Each point is reached from the start by the listed moves, each made 0, 1 or 2 times, or once backwards (-1), plus a little noise. Say if it took an odd or an even number of moves. Then give how often each move was made.
In the rows, zero is written as 128.

Moves:
(1): [172 133 118 140 130 133]
(2): [111 193 118 119 135 129]
(3): [127 140 165 132 130 144]
Start: [137 140 123 144 146 134]
Points:
[ 76 214 161 126 155 142] => odd (-1, 1, 1)
[176 167 186 162 151 172] => odd (1, 0, 2)
[249  85 110 178 144 141] => odd (2, -1, 0)

Moves:
(1): [152 126 126 134 138 122 134 131 136 130 123 123]
(2): [123 159 128 115 138 120 131 146 135 144 118 124]
(3): [128 134 147 138 129 128 125 141 128 123 131 129]
(4): [123 133 118 149 125 126 132 137 132 126 130 119]
(5): [128 141 124 127 160 130 135 122 119 119 142 137]
(6): [137 132 132 130 119 148 137 118 123 130 135 127]
(7): [130 125 132 126 124 135 147 136 130 113 128 131]
(8): [126 119 118 128 121 135 124 156 125 134 127 134]
(9): [121 129 129 130 131 133 121 125 152 126 123 132]
(10): [125 129 133 138 128 119 145 127 133 150 139 130]
(11): [132 126 120 125 116 116 119 128 135 128 158 121]
Start: [122 125 138 136 113 121 130 135 121 131 136 125]
Points:
[105 173 171 113 118 137 122 178 107 135 188 147] => odd (-1, 1, 2, -1, 1, 1, 0, 1, 0, 0, 1)
[137 153  87 143  94  71  96 249 223 184 135  94] => odd (2, 2, 0, 1, -1, -1, 0, 2, 2, 0, 2)
[ 99 113 164 148  93 129  73 197 176 110  98 134] => even (0, 0, 2, 0, -1, -1, 0, 1, 2, -1, 0)
[ 95 145 181 149 120  88 103 132  98 128 145 119] => odd (-1, 0, 2, 0, 0, -1, -1, -1, -1, 0, 0)
[122 124 125 186 103 143 117 157 179 114  70 107] => even (1, 0, 0, 2, -1, 0, 0, 0, 2, -1, -1)
[ 97 193 146 105 106 149 128 189 165 185 212 144] => odd (-1, 2, 1, -1, 1, 2, 0, 2, 2, 1, 2)
